Every row gives one point. Each copy is the shape, with its points in the same order, turned, moved and blurred by noise. Say if it was mirrored as well.

Shape (6 x 2):
0:  0.13 -0.65
1: -0.57  3.20
2:  1.34  0.71
3: -1.25 -0.90
4:  0.78 -0.81
5: -1.91 -0.60
Copy 1, 6 rows:
0: -0.85 -1.06
1:  1.46  1.52
2:  0.82 -1.29
3: -2.22 -0.33
4: -0.71 -1.72
5: -2.07  0.72
Copy 1 is: only turned
Copy 2, 6 rows:
0: -0.04 -0.25
1: -3.04  2.25
2:  0.21  1.56
3: -0.74 -1.34
4:  0.53  0.20
5: -1.61 -1.53
Copy 2 is: only turned
Copy 3 (6 x 2):
0: -0.12 -0.20
1: -2.56  2.95
2:  0.08  1.62
3: -1.31 -1.23
4:  0.37 -0.21
5: -2.32 -1.22
Copy 3 is: only turned

Shape, 9 rows:
0: -1.52 -1.27  1.55
1:  2.00  0.69 -1.49
2:  1.16 -0.49  0.01
3:  0.87 -2.27 -0.35
4: -0.78  0.92  0.98
5:  0.04 -0.01  1.18
6: -1.54 -2.61  0.80
7: -1.70 -1.74 -2.80
8: -1.93  0.74 -1.81
Copy 1, 9 rows:
0: -1.80  0.09  1.48
1:  2.34 -0.58 -1.33
2:  0.90 -0.99 -0.15
3: -0.53 -1.97 -0.69
4:  0.42  1.14  1.30
5:  0.28 -0.12  1.12
6: -2.60 -0.76  0.56
7: -1.90  0.34 -2.79
8: -0.49  2.27 -1.34
Copy 1 is: only turned
Copy 2:
0: -2.72 -0.13  0.18
1:  2.28  0.53  0.10
2:  0.46 -0.68  0.20
3: -0.27 -1.22 -1.28
4: -1.09  0.78  1.68
5: -0.61 -0.07  1.24
6: -3.25 -0.58 -0.99
7: -1.01  1.92 -2.91
8: -0.69  2.75 -0.65
Copy 2 is: only turned
Copy 3, 9 rows:
0: -0.28 -0.34  1.61
1:  0.31  0.43 -3.60
2: -0.70  0.39 -1.12
3: -2.41 -0.05 -0.76
4:  1.37  0.15  0.23
5:  0.03  1.40  0.36
6: -1.59 -0.80  1.90
7: -0.99 -3.08 -0.88
8:  1.73 -2.08 -0.70
Copy 3 is: mirrored
Copy 4:
0: -0.75 -0.75  2.12
1:  1.23 -0.87 -2.45
2:  0.88 -1.62 -0.49
3:  2.13 -0.96  0.77
4: -1.40 -0.87 -0.03
5: -0.56 -1.37  0.43
6:  0.59 -0.39  3.03
7:  1.69  2.14  0.72
8: -0.54  2.19 -0.44
Copy 4 is: mirrored

Shape (7 x 4):
0:  0.90 -1.22 -0.74 -0.63
1: -1.23 -1.87 -0.51  0.44
2:  0.62 -1.42 -1.86 -0.68
3:  1.43  1.11  0.26 -0.38
4: -1.09  2.06 -1.79  1.91
5: -0.36 -0.15 -1.46  2.72
6:  1.09  0.28  2.18 -2.34
Copy 1:
0:  1.43 -0.84  0.55 -1.27
1: -0.28 -1.99 -0.06  0.26
2:  1.80 -1.55 -0.52 -1.17
3:  0.77  1.38  1.03 -1.12
4: -0.93  1.41 -2.17  0.15
5:  0.50  0.24 -1.77  1.53
6:  0.60  0.57  3.20 -2.41
Copy 1 is: only turned
Copy 2:
0:  0.16  0.72 -1.13  1.78
1: -1.47 -0.15  0.77  1.84
2:  0.22  1.29 -0.34  2.58
3:  0.27  1.34 -1.71 -0.61
4: -1.41  3.26  1.33 -1.00
5: -2.74  2.55  0.41  0.74
6:  1.36 -1.33 -2.30 -0.60
Copy 2 is: mirrored

Shape:
0:  0.54 -1.05 -2.43 -1.61 -0.11 -0.48
1: -0.12 -1.25  2.59  1.36 -1.04 -0.56
2:  0.95 -0.04  1.40 -0.06 -0.88 -1.45
3:  0.55 -0.56  0.89 -1.41 -0.59 -0.21
4:  0.69 -1.76 -1.19 -1.48  0.34 -1.85
5:  0.85 -2.22  1.29  0.42  0.04  1.12
6:  0.19  0.49  1.30  1.18  1.94 -1.10
7: -2.35  1.35 -2.41  2.60  2.18  1.57
8: -2.41  2.20  0.58  1.86  3.02  1.22
9:  1.24  0.94  0.40  1.02  0.80 -0.11
Copy 1:
0:  0.54 -2.09 -1.17 -1.61 -0.66  0.22
1: -1.12  0.55  0.46  2.61  0.53  0.87
2:  0.11  0.53 -0.92  0.87  1.07 -0.06
3: -0.12  0.25 -0.80 -0.23  0.83  1.12
4:  1.19 -2.10 -0.52 -0.78  1.19  0.09
5:  0.16  0.45  1.04  0.80 -0.24  2.38
6:  0.11  1.20  1.78  0.04  0.55 -1.61
7: -1.36 -0.35  2.29 -1.41 -3.80 -3.11
8: -2.53  1.75  2.90 -1.27 -1.93 -2.50
9:  0.67  1.36  0.65  0.32 -0.94 -1.01
Copy 1 is: mirrored
Copy 2 (10 x 6):
0:  0.71 -1.53 -0.36  0.25 -1.99 -1.55
1: -0.75  1.53  2.06  1.28  1.74  0.32
2: -1.92  0.12  1.22  0.62  1.40 -0.34
3: -0.22 -0.67  1.50 -0.58  0.17 -0.80
4: -0.10 -0.54 -0.69 -0.10 -0.05 -2.82
5:  1.19  0.22  2.00  1.55  1.23 -0.53
6: -0.54 -0.51 -0.83  0.77  2.59  1.06
7:  2.28 -0.68 -2.61  1.12 -0.62  3.51
8:  1.64 -0.30 -1.15 -0.22  1.38  4.21
9: -0.11 -1.56  0.15  1.48  1.27  1.05
Copy 2 is: mirrored
Copy 3, 10 rows:
0:  1.00  0.01 -1.27 -1.27 -1.46 -1.46
1: -1.54 -0.28  3.27  1.42 -0.12 -1.48
2:  0.22  0.83  2.54  0.28 -0.99 -0.59
3: -0.54  0.18  1.34 -0.65 -1.01 -0.06
4:  1.46 -1.08  0.09 -0.27 -2.05 -1.31
5: -2.24 -0.40  0.73  1.37 -1.11 -0.82
6:  0.89  0.15  1.46  2.29  0.91 -0.21
7:  0.25  0.58 -1.93  1.40  4.22 -2.60
8:  0.36 -0.07  0.18  1.82  4.78 -0.19
9:  0.37  1.55  0.72  1.60  0.29 -0.24
Copy 3 is: only turned

Shape, 9 rows:
0:  0.89  0.61  0.22 -1.49 -1.36 -1.01
1: -0.42 -0.93 -2.37 -0.74  0.28  0.87
2: -2.08  0.68 -2.32  0.03 -0.49  1.15
3:  0.94  0.33  1.82  1.19  3.10 -0.49
4: -2.18 -0.96 -0.37 -0.91 -0.22  1.92
5: -0.30  0.98 -2.03 -3.13 -0.98 -0.15
6:  0.00  1.28  1.07  0.95  2.00  0.89
7: -1.70 -0.54 -1.91 -0.68 -1.77 -0.27
8: -0.58  0.72  1.82  0.41  3.53 -1.30
Copy 1 (9 x 6):
0:  2.14  1.02  0.75  0.77 -0.01 -0.02
1: -0.33 -0.38 -2.03 -0.82 -0.43  1.05
2: -0.19 -0.97 -0.11 -2.20 -0.43  2.36
3: -1.59 -0.69  1.06  0.85  2.35 -2.44
4: -0.32 -1.61 -0.86  0.29  0.49  2.68
5:  3.19 -0.64 -1.00 -0.95 -0.63  0.94
6: -1.25 -0.65  0.99 -0.29  2.70 -0.51
7:  0.66 -0.22 -0.04 -0.56 -1.78  2.34
8: -1.12 -2.15  1.80  0.71  1.65 -2.40
Copy 1 is: only turned
Copy 2:
0:  0.24 -0.80 -1.44 -1.62 -0.19 -0.53
1: -1.01  0.88 -1.50  1.88  0.61 -0.95
2: -0.66  2.37 -2.40  1.42 -0.26  0.55
3:  3.13  1.41  2.18  0.18  0.12 -1.52
4: -0.67  0.77 -0.65  1.89  0.36  1.82
5: -0.40 -1.20 -3.36  0.72 -0.86 -0.51
6:  2.93  1.85  0.47  0.52  0.34 -0.16
7: -2.11  1.05 -2.05  0.22 -0.65  0.36
8:  3.07  1.14  2.11  0.57 -1.81 -1.05
Copy 2 is: mirrored
Copy 3 (9 x 6):
0: -1.96  0.85 -0.75 -0.11  0.52  1.59
1: -0.87  0.30 -1.38 -0.17  0.03 -2.19
2:  0.19  0.47 -2.66  1.42  0.13 -1.65
3:  1.98 -0.61  2.60 -1.73  0.17  0.46
4:  0.08 -1.44 -2.47  0.37  1.63 -1.61
5: -2.23  2.42 -2.22 -0.33  1.46 -0.65
6:  2.50 -0.37 -0.07 -0.89  0.07  0.68
7: -1.75  0.43 -1.82  1.80  0.50 -0.86
8:  2.17  0.01  2.32 -0.75  2.05  0.25
Copy 3 is: only turned
